Each row of a before or after table is a point. One or more steps were done to the points. Then noise was added and the rows were shuffled. The steps act on how far a point lies along the listed directions, d1 being the first. Write out the steps. A step turns or swaps two directions, mirrors them in a line or flattens them onto one, adds a multiple of one to another, or multiplies one. Angles are multiples of 10 degrees, from the lower direction toward the higher: turns from -170 to 170, lines from 10 to 170 but not 90. Use the fewest steps. Two steps may share a direction if one is a turn and the other turns, adds or multiplies; they go together, in the order done. Otherwise the lowest direction goes first.
In the rows, 128 means zero.

Directions:
(1): [160 180 156]
(2): [184  92 130]
(3): [111 106 189]
Before (14 x 3):
[[124 156 120]
 [151  99 140]
 [146 146 117]
 [161 160 137]
 [146 144 124]
 [130 203  83]
 [156 134 111]
 [ 93 141 109]
 [100 151 108]
 [ 96 143 141]
 [103 159 107]
 [127 115 120]
 [110 132  67]
 [160 119  97]]
After (14 x 3):
[[159 249 109]
 [ 80 123 102]
 [137 174 130]
 [165 147 116]
 [156 114  94]
 [117  99 112]
 [160 167 128]
 [105 161 108]
 [ 97 143 140]
 [192 211 164]
 [145  93 136]
 [160 168 137]
 [ 88  94  49]
 [ 97 147 106]]
Steps: multiply d1 by 2.5

Directions:
(1): [192 126 152  96 123 184 160  83]
(2): [123  87 109 155 204 166  89 105]
(3): [113 172  56 140 149 134 187 105]
(4): [105 128  84  51 114 169  96 155]
(5): [154 215 139 128 151 126  73 122]
Before:
[[147 148 108 127 155 159 140 144]
 [109  68 150 131 115 138 114 132]
 [151 112 152 149 172 131 104  84]
 [ 83 108 184 124  53  69  76 206]
 [130 149 122 153 160  82  44 164]
 [132 158 159 162 129  82  80 150]
 [196 150 140 124 102 159 238  63]
 [169 122 158 121 149 146  52 115]
 [ 87  84 153 189 151  71  36 146]]
After:
[[185 150 120  91  94 177 223  74]
 [110  70 153 130 116 139 116 127]
 [148 148 113 138 159 157 143 138]
 [124 158 144 138 123  95  70 158]
 [ 79  81 142 165 148  86  25 157]
 [142 110 137 124 167 146  96  92]
 [128 150 118 151 158  82  43 161]
 [ 84 108 188 134  52  64  78 201]
 [168 123 163 127 151 142  54 113]]
Steps: multiply d4 by 0

Directions:
(1): [152  54 130  57 143  75 115 129 154 138 183 124]
(2): [128 177 137 128 206  85 122 115 206 110  96 126]
(3): [ 95 160  78 150 128 131 142 100 157 200 197 163]
Before (14 x 12):
[[158  79 151 100 128  91 119 150  88 115 155  99]
 [162  94 187  88 159  78 105 159 161  66  65 104]
 [ 98 209 117 189 127 169 138 117 130 138  99 137]
 [114 155 133 173 141 158 142 119 110 107  86 138]
 [135 140 147 140  86 180 133 146  93  96  49 120]
 [111  56 115  99  81 122 127 160 110 133 191 117]
 [145 109 117 113  92 123 128 105 113 167 166 143]
 [116 176 104 185 112 173 126 115  98 125  85 132]
 [136 165 136 152 181 105 118 108 142 109  88 111]
 [120 177 103 181  75 192 148 132  63 129 110 127]
 [110 188 149 171 166 163 135 110 101 111  74 114]
 [154  94 159 119 120 137 126 135  70  91  55 102]
 [126 153 103 138  78 178 135 129 103 136 126 130]
 [126 168 136 163 151 139 126 138 138 115  56 128]]
After:
[[157 142 171 104 160 119 120 147 164  60  22 106]
 [119 161 114 113 193  84 121 105 213 150 152 138]
 [182  28 206  73  87 114 103 186  74  44  64  86]
 [134 122 142 122 186  98 129 116 162 102 106 131]
 [157  81 137  93 162  81 106 117 127 117 139 104]
 [126 192 107 138 143 139 131 115 172 127 108 132]
 [168 102 186 113 150 120 120 142  85  51   7  86]
 [ 81 156 113 188  75 181 142 153  93 120 120 122]
 [134 160 113 130 189  94 108 105 188 121 102 131]
 [144 121 157 153 100 143 128 159  44  94 104  94]
 [123 169 108 162  95 150 138  96 113 171 137 152]
 [128 215 111 150 192 107 135 111 187 113  92 126]
 [140 123 160  90 215  84 116 108 158 108 115 105]
 [156  96 145  92 174  84 111 143 167 115 100 123]]
Steps: turn d1 and d2 by -100 degrees; multiply d3 by 1.6

Directions:
(1): [170 132 128  98 147 217 136 149 183 126  76 107 174 132 136 155 108  60
 184  90]
(2): [143  75 133 156 224  51 123 141 176 136 136 123 118 175 105 165 162  84
 110 101]
(3): [ 86 210 164 139 156 105 176 118  89 179  97 119 182 143  91 158 145 169
 153  70]
Before, 13 rows:
[[166 124 101  91 111 222 110 143 174 101  85 120 155 133 152 153 112  86
  164 119]
 [ 99 144 130 134 134  81 128 131 110 149 128 142 120 139 133 123 135 155
  118 134]
 [137  93 128 114  86 116 105 132 125  99 144 145  82 128 139  85 125 127
   94 169]
 [122 111  99 154 139  83 126 134 138 123 132 133 112 139 135 159 146 130
  105 138]
 [119 213 132  99  44 187 149 109  64 146 100 131 145  77 121  99 107 185
  137 145]
 [124 142 139 142 195 120 163 135 143 141 110 116 158 151 101 154 146 114
  159  84]
 [152  74 114 132 129 110  96 145 133 104 154 124 105 124 127 107 123 105
  117 165]
 [131  78 107 139 129 109 113 132 141 110 155 140  82 144 130 134 129 122
   95 150]
 [147 113 137 142 137  95 136 112 124 128 139 116 124 113 120 118 130 143
  119 127]
 [153 115  97  91  15 239 105 124 122  85 134 129 105  59 183  75  80 127
  120 185]
 [143  93 119 126 147 125 101 154 160 118 122 128 116 132 118 123 139  88
  128 124]
 [120 121 129 122 118 150 129 130 124 117 117 120 135 122 133 126 113 114
  137 136]
 [134 127 118 117 158 137 133 142 164 125 129 107 124 148 118 163 116  87
  133 121]]
After:
[[127 117 110 118  85 167 124 130 121 108 135 138 103 119 140 121 109 140
  119 150]
 [ 99 157 127 119 103 117 129 130 105 145 124 141 125 123 145 111 120 158
  129 142]
 [166  84 106 128 191 126 107 144 195 113 103 122 137 172 129 176 146  74
  133 101]
 [121 106 132 135 146 116 126 130 132 120 126 120 130 135 125 133 127 109
  125 130]
 [121 115 138 162 188   7 133 117 115 157 149 136  97 152  80 140 172 148
   75 130]
 [122 148  95 129  81 153 133 130 117 117 113 133 130 110 152 144 121 144
  129 147]
 [139 120 120 111 112 169 109 152 146 118 109 125 131 118 126 113 123  98
  146 125]
 [145 131 136 129 110 130 135 112 115 124 130 115 134  99 126 107 118 150
  132 128]
 [135 143 116 106 131 167 133 139 156 125 121 106 133 132 126 155 105  94
  147 124]
 [145  34 115 162 185  34 102 132 164 113 177 133  70 146 127 129 158 100
   56 147]
 [130 102 137 117  92 112 111 132 119 106 140 144  87 129 132  90 127 134
   98 161]
 [129 158 132 119 145 175 160 137 136 129  99 115 165 128 119 138 124 118
  177  98]
 [147 106 119 117 102 145 106 143 118 108 138 122 123 110 133 101 112 120
  137 161]]
Steps: mirror d1 and d2 in the line at 20 degrees; multiply d3 by 0.7
